Rows are points. The points of each table are mixes of a few directions, plus a little noise. Count the directions of each table, and those that both share. Where both have some left over, give the other angles between the two spaces (their principal angles), to ten degrees, smallest first.

First (6 x 2):
-0.5; -1.1
1.6; 3.1
-2.0; -3.9
1.8; 3.5
1.6; 2.9
-2.4; -4.6
Second:
1.9; 3.6
-2.8; -5.5
-1.1; -2.2
1.6; 3.2
1.3; 2.6
-0.9; -1.7
Directions: first 1, second 1, shared 1

First:
-0.8; -2.1; 3.1; 1.7
0.2; 1.4; -3.9; 0.3
5.6; 2.1; 0.3; 4.6
0.8; 0.8; -1.9; 1.6
2.8; 2.6; -2.0; -1.0
-4.9; -2.7; 1.7; -3.8
-3.4; -2.2; 2.5; -3.2
Second (6 x 4):
-2.2; 3.9; 1.4; -2.9
3.3; -1.7; 5.3; 5.8
-4.4; -2.6; -3.8; -1.0
1.3; 0.5; -1.9; -1.6
0.6; -1.7; 0.1; 1.7
1.4; 1.6; -1.2; -2.1
Directions: first 3, second 3, shared 2; angles 60

First (10 x 8):
5.0; -1.9; -2.6; -0.7; -0.9; 0.9; 0.3; 1.5
-0.5; 0.1; 0.2; 0.9; -2.0; 2.0; 2.7; -0.4
-4.1; 1.1; 0.5; 1.8; -3.8; -2.9; -0.1; -0.7
-2.4; 1.4; 3.4; 0.0; 1.0; 2.0; -0.8; 1.5
5.3; -1.2; 1.1; -0.3; -1.8; 2.2; 2.6; -0.3
5.9; -0.4; 4.9; -2.2; 6.7; -0.3; 1.8; -7.0
-4.4; 0.1; -5.1; 0.8; -0.8; -4.7; -2.7; 0.1
-0.5; -0.5; -3.9; -0.8; 3.1; 2.3; -0.7; 1.8
-3.4; 1.2; 2.5; 2.1; -6.6; 0.3; 0.8; 2.5
-0.8; 0.2; -0.8; -1.6; 5.0; -1.6; -4.3; 0.9
Second, 8 rows:
3.6; -1.5; -3.3; -0.3; 1.3; -3.3; 2.0; -5.4
1.2; 0.2; 2.1; -0.6; 2.7; 5.9; 3.1; -0.2
1.5; -0.5; -1.0; -2.2; 3.8; 2.1; -4.6; 5.6
0.2; -0.2; -0.9; -0.5; 0.4; -1.0; -2.1; 1.5
1.7; -0.5; -0.8; -1.1; 2.5; 1.5; -0.9; 1.1
-4.3; 1.6; 3.1; 1.5; -3.7; 0.6; -0.2; 2.3
-3.2; 1.2; 2.3; 0.8; -2.3; 0.9; -0.7; 2.5
-0.7; -0.2; -1.5; 2.3; -4.6; -6.7; 3.4; -7.3
Directions: first 5, second 3, shared 3

First, 9 rows:
0.1; 0.2; -0.5; -0.8; -0.3; 0.0; 0.4; 0.2; -0.1; -0.3; 0.4
-1.5; -2.1; 6.3; 9.7; 3.7; 0.8; -4.0; -3.0; 1.8; 2.1; -4.1
-0.2; -0.3; 0.8; 1.3; 0.5; 0.2; -0.6; -0.4; 0.2; 0.3; -0.5
-0.4; -0.5; 1.4; 2.1; 0.8; 0.2; -0.9; -0.5; 0.4; 0.4; -0.9
-1.1; -1.4; 4.3; 6.4; 2.5; 0.5; -2.6; -1.9; 1.2; 1.3; -2.7
-0.1; -0.2; 0.5; 0.9; 0.4; 0.1; -0.4; -0.3; 0.2; 0.2; -0.3
1.1; 1.5; -4.6; -6.9; -2.7; -0.5; 2.8; 2.2; -1.3; -1.5; 3.0
1.9; 2.5; -7.6; -11.4; -4.4; -1.0; 4.7; 3.6; -2.1; -2.4; 4.9
0.2; 0.2; -0.7; -1.0; -0.5; -0.1; 0.5; 0.3; -0.2; -0.2; 0.5
Second:
-3.4; 3.4; 1.6; 1.0; 5.3; 7.1; -3.4; 0.5; -3.0; -2.4; 8.9
6.6; -4.3; -0.5; 5.0; -3.5; -1.7; 3.3; -7.6; 3.5; -4.5; -6.5
4.5; -3.4; -0.5; -0.2; -2.5; -0.9; 0.4; -2.0; 2.7; -2.7; -3.4
0.5; 0.8; -2.3; -0.3; -2.0; 0.8; 1.6; -1.1; 1.0; 2.1; -2.3
-0.1; 0.8; -2.2; -3.8; -1.4; 1.6; -0.7; 2.2; 0.9; 2.4; 0.1
-1.7; -0.4; 2.2; -0.8; 1.7; -2.5; -1.4; 2.9; -1.4; -0.2; 1.4
0.7; 1.0; -3.3; -0.5; -3.1; 0.2; 2.7; -1.5; 1.4; 3.6; -3.8
-2.0; 1.2; 0.4; -2.0; 1.1; 0.3; -1.4; 2.9; -1.1; 1.2; 2.1
-2.2; 0.1; 2.1; 0.4; 1.5; -3.3; -0.4; 2.1; -1.7; 0.6; 0.6
-3.0; 0.9; 2.4; 1.4; 2.9; -1.6; -0.9; 1.6; -2.5; -0.2; 2.6
Directions: first 1, second 4, shared 0; angles 50
